Every row gives one point. The points of each table are mixes of a few directions, plus a little noise. How many directions does each table use, and how many do they share? Where both have some left over, give the other angles between the two spaces (their principal angles), to ten degrees, smallest first.
(in the rows, 128 means zero)

First, 7 rows:
[[ 79 155 118]
 [180 101 132]
 [ 37 181  98]
 [ 90 124 213]
 [167 113 113]
 [166 112 116]
 [177 109 107]]
Second (4 x 3):
[[ 66  65 110]
 [112 209 146]
 [166 142 134]
 [168  96 123]]
Directions: first 2, second 2, shared 1; angles 90

First (5 x 4):
[[144 140 171  87]
 [105 208 137 172]
 [ 97 139  69 202]
 [147  96 145  88]
 [147  58 119  91]]
Second:
[[ 78 135  85  78]
 [139 127 138 139]
 [ 61 137  70  61]
 [123 129 123 123]
 [175 122 169 175]
 [199 119 190 199]
 [ 77 134  84  78]
 [172 123 166 172]]
Directions: first 2, second 1, shared 0; angles 80

First, 8 rows:
[[141 111 108 133 130 133 114 117]
 [  7  49  69 192  83  72 190  79]
 [141 152 150 114 134 135 126 142]
 [152  93  88 138 132 137 100 106]
 [158 147 143 112 139 142 113 140]
 [134 177 177 104 134 133 139 158]
 [135 151 150 116 132 133 130 142]
 [157 145 140 114 138 141 113 138]]
Second, 8 rows:
[[126 106 136 129 118 137 113  94]
 [125 109 147 128 106 133 107  73]
 [187 186 144 110 173 109 139 138]
 [164 156 123 151 159 118 128 155]
 [116 158 114 108 134 118 157 178]
 [101 149 130 162  85 109 113 114]
 [130  13 127 122 146 183 105  85]
 [ 74 146 103 113 104 118 161 187]]
Directions: first 2, second 4, shared 0; angles 40, 40

First, 9 rows:
[[126 140  97 141 152 156 181 114 116 176 138]
 [141 143 196  87 129  94 104 198 136  75 124]
 [119 121 164 123 120 111 113 146 152 102 141]
 [109 137  89 166 149 178 186  88 134 187 155]
 [148  98 136  92 105  65  83 149 108  91  94]
 [126  98 116 135  92 107  66  97 132  97 109]
 [150 157 114 122 121 149  87 125 101 108  91]
 [107 104 103 161 112 140 121  79 147 141 142]
 [125 154 136 125 172 150 211 156 127 174 157]]
Second (10 x 11):
[[127 101 196 138 117 127  97 111 126 128 147]
 [ 95  92 249 145  66 152 108  98  75  87 145]
 [149 124 135 140 154 112 101 138 164 140 122]
 [143 151  45 127 156 129 148 149 143 133 115]
 [160 141 162 162 163  87  83 172 205 123  65]
 [116 154  66 118 120 142 171 140 105 113 110]
 [123 113 182 107 123 108 112 105 136 159 149]
 [122 145 107  94 131 110 150 123 134 157 126]
 [119 126  62 126 118 168 161 117  81 113 160]
 [128 133  76 123 132 145 149 126 111 128 142]]
Directions: first 4, second 4, shared 0; angles 40, 60, 60, 90

First (9 x 12):
[[118 115  86 101 101 108 121 144 144 115 161 138]
 [165 137 119 123  98 151 145 117 118 138 125 115]
 [131 131 128 132 126 141 127 128 128 131 133 133]
 [ 92 112 110 116 137  96 110 147 146 112 150 144]
 [175 144 130 132 100 167 150 110 111 145 117 113]
 [135 135 133 138 127 152 128 126 125 135 133 136]
 [112 152 239 203 225 162 124 104 101 151  57 123]
 [111 113  91 102 110  99 119 145 145 112 157 137]
 [114 113 115 105 128  75 129 132 134 113 120 112]]
Second (9 x 12):
[[172 128  94 107  89 124 124 128 119 109 119  85]
 [105 140 148 146 149 138 140 111 134 155 130 142]
 [129 143 119 137 128 137 121 114 133 135 128 109]
 [160 136 117 120 103 138 142 116 120 134 120 106]
 [147 136 132 146 123 179 113 139 120 128 139 142]
 [161 119 111 111 100 132 123 144 116 106 125 117]
 [122 134 147 141 137 148 139 122 126 147 130 149]
 [ 11  92 133 116 203   7  91 154 168  94 134 143]
 [142 125 151 127 119 148 161 127 113 146 123 158]]
Directions: first 3, second 4, shared 2; angles 60

First (11 x 18):
[[126 133 124 114 134 141 147 128 116 124 127 128 123 151 140 131 120 145]
 [126 135 153 136 110 118  69 115 153 107 134 104 164  84 147 140 131  90]
 [119 159 155  96 115 156  90 105 127  73 137  89 174 131 204 158 106 125]
 [127 131 123 117 134 139 148 129 117 126 126 131 120 150 135 130 121 146]
 [116 162 125  63 140 189 176 117  83  84 127 110 133 213 207 154  89 192]
 [135 106 125 167 124  92 109 136 152 159 126 143 118  84  75 111 151  95]
 [127 130  84  87 163 170 249 148  67 147 116 161  68 240 126 118 108 221]
 [124 142 130 106 130 148 138 122 115 111 129 119 134 152 159 138 115 146]
 [140  92 136 202 111  58  62 136 183 171 130 142 131  23  44 103 172  49]
 [128 132 132 124 127 132 123 125 127 121 129 123 134 129 137 132 126 128]
 [141  87 122 198 121  64  97 145 169 184 126 157 109  51  32  96 170  72]]
Second, 11 rows:
[[140  75 115 155 132 130 186 135 140 213  94 145 104 105  76 101 150 166]
 [138 145 110 153 162 114  82 181  94  16 151 129 105 127 142 109 129  71]
 [122 120 149 126  87 128  88  92 160 135 137 106 169  91 133 147 135 110]
 [139 122 165 158 159 125 107 145 153 155  80  99 154  53 165 113 128 118]
 [146  33  76 159  98 170 181 137 111 122 130 134  95 120  65  96 169 162]
 [143  94 119 136 168 170 202 157 106 158  76 121 106 129 149 100 126 191]
 [122 151 120 120 143  99 154 133 125 172 131 163 101 164  95 127 121 135]
 [117 170 161  98 135 135 111 111 135 127 119 107 161 135 188 152 102 134]
 [113  89 109  94  15 172  94  52 137  66 197 104 170 147 111 169 148 125]
 [108 232 135  79 173  91 127 141  98 107 150 161 107 220 162 152  81 118]
 [119 177 151 130 136  75  77 126 149 136 142 140 138 117 124 140 119  78]]
Directions: first 2, second 5, shared 2

First (10 x 24):
[[123 145 138 125 112 155 124 129 129 130 126 116 138 112 119 114 143 136
  127 134 135 135 114 134]
 [114 193 128 147 102 149 139   7 164 125 160  80 136  91  78 108 156 199
  110 173  76 116 124 147]
 [103 143 124 170 161  85 138  63 119  98 150 123  76 146 133 152  90 166
   96 155  75  74 149 110]
 [167  83  76 104 143  59 148 100 156 155 136 161 146 154 123 153 123 105
  160 108 112 153 163 144]
 [ 53 205 117 107  95 142 151 169  20 122 105 171  63 112 104 123 109 181
  147 178 131 164  31 198]
 [147 116 133 133 130 134 122 109 161 131 136 110 150 125 128 123 140 120
  123 119 126 121 149 113]
 [160  93 133 124 134 132 117 140 164 137 128 119 161 132 139 126 141  95
  130 101 144 130 156 107]
 [153  89 103 102 134  99 134 161 130 148 118 159 143 146 136 140 126  92
  155 103 144 156 138 137]
 [143  94 148 119 131 152 109 202 126 131 109 132 146 134 155 123 132  82
  131  97 172 134 131 106]
 [116 118 179 149 138 175  99 198 112 104 112 110 120 128 165 118 121 103
  100 113 165  97 124  84]]
Second (9 x 24):
[[146 166 117 136 144 101 111 118 144  93 139 162 120 136 123 112  99 119
  146 131 136 132 130 147]
 [132 105  52 117 162 156 102 210 118 166 205  89 158 140 127 165 113 163
  190 208 120  88  93 154]
 [126 131 179 151  79  95  84 121 152  93 123 160  82  73 111 107 108 103
   84 148 156 119 166 125]
 [138 140 155 148 131 120 133 136 164  99 141 170 101 118 136  99 108 103
  108 117 139 119 147 129]
 [104 114  79  68 123 152 202  98  84 156 123  77 151 168 126 163 170 165
  125  97  92 145  97 111]
 [127 125 175 179 112  97 110  99 149 159  93 173 108  82 114 107 126 121
  129 145 122 150 149 163]
 [141 148 123 127 154 132  97 105  97 125  78 101 172 161 138 135 138 127
  162  98 137 149 112 116]
 [132 107 173 146 133 156 152 179 172 107 155 153 101 117 156  99 119  93
   82 107 143  97 153 101]
 [105 116  97  80 112 144 161  87  73 154  94  66 159 156 121 165 172 157
  127 100 108 153 104 106]]
Directions: first 4, second 6, shared 1; angles 70, 70, 80

First (10 x 32):
[[177 114 151 228 130 208 179 137 240  49   7 180 123 132 122 181 158 131
   83 126 102 168 136  44  96 143 112 187 170 148 139 136]
 [145 122 136 165 128 156 146 132 168 100  84 147 127 130 125 147 138 128
  110 128 118 144 130  98 117 134 123 149 144 136 132 131]
 [135 127 131 138 129 136 133 129 139 119 117 134 128 128 127 133 131 128
  124 129 126 131 129 118 124 129 126 134 132 131 128 130]
 [111 133 119  92 127 100 111 125  88 156 172 110 130 126 130 109 116 125
  144 129 137 114 126 158 140 124 133 108 113 121 124 125]
 [116 130 122 104 128 108 116 126 100 147 157 115 129 126 131 115 121 128
  140 129 134 117 127 148 136 125 133 113 117 122 126 125]
 [119 131 124 107 128 113 117 126 104 147 154 116 129 126 129 117 121 127
  138 128 134 119 126 146 134 124 131 116 120 124 125 126]
 [129 129 128 128 128 130 128 129 129 127 126 129 128 129 128 129 129 128
  128 128 127 130 127 126 127 129 130 129 129 128 129 129]
 [102 136 115  73 126  85  99 122  66 173 195  99 131 126 132  98 111 127
  153 129 143 108 125 175 145 120 137  95 104 118 122 123]
 [165 117 146 208 130 190 167 136 218  65  33 169 125 132 122 170 152 130
   93 127 106 159 132  62 104 142 116 174 164 142 135 134]
 [ 84 139 108  37 125  58  83 118  26 198 236  82 133 124 133  80 102 125
  167 128 153  92 122 204 155 116 143  75  88 110 119 119]]
Second:
[[144  97 115 108 103 135 140 115 122  79 107 131 138 117 144 142 163 163
  119 142 153 158 112 124 139 123 121 142 160 144 147 141]
 [137 111 121 118 116 133 135 122 124 101 116 130 133 122 137 135 146 146
  122 136 142 144 120 126 134 124 124 135 144 138 139 134]
 [112 159 141 147 151 122 117 141 134 174 148 125 119 137 113 114  96  95
  137 116 105 101 141 131 118 133 134 115  98 114 112 115]
 [153  80 107  99  90 137 147 107 118  51  95 133 143 109 153 149 178 183
  112 149 167 173 103 122 145 121 116 149 177 151 158 149]
 [161  65 101  90  79 140 152 101 115  28  87 134 149 102 160 156 194 200
  108 156 180 188  96 122 150 119 115 155 191 158 166 156]
 [113 153 139 145 148 123 117 139 134 167 144 126 120 139 115 117 101 101
  137 118 107 104 140 129 120 130 134 116 104 116 113 117]
 [ 90 199 158 171 185 113 100 158 143 241 174 120 106 155  91  95  52  49
  151  98  71  61 163 136 102 139 144  97  57  94  85  97]
 [111 162 142 149 155 122 114 143 135 183 151 123 118 142 112 113  93  89
  140 114 100  94 144 131 115 134 136 114  95 111 106 114]]
Directions: first 1, second 1, shared 0; angles 70
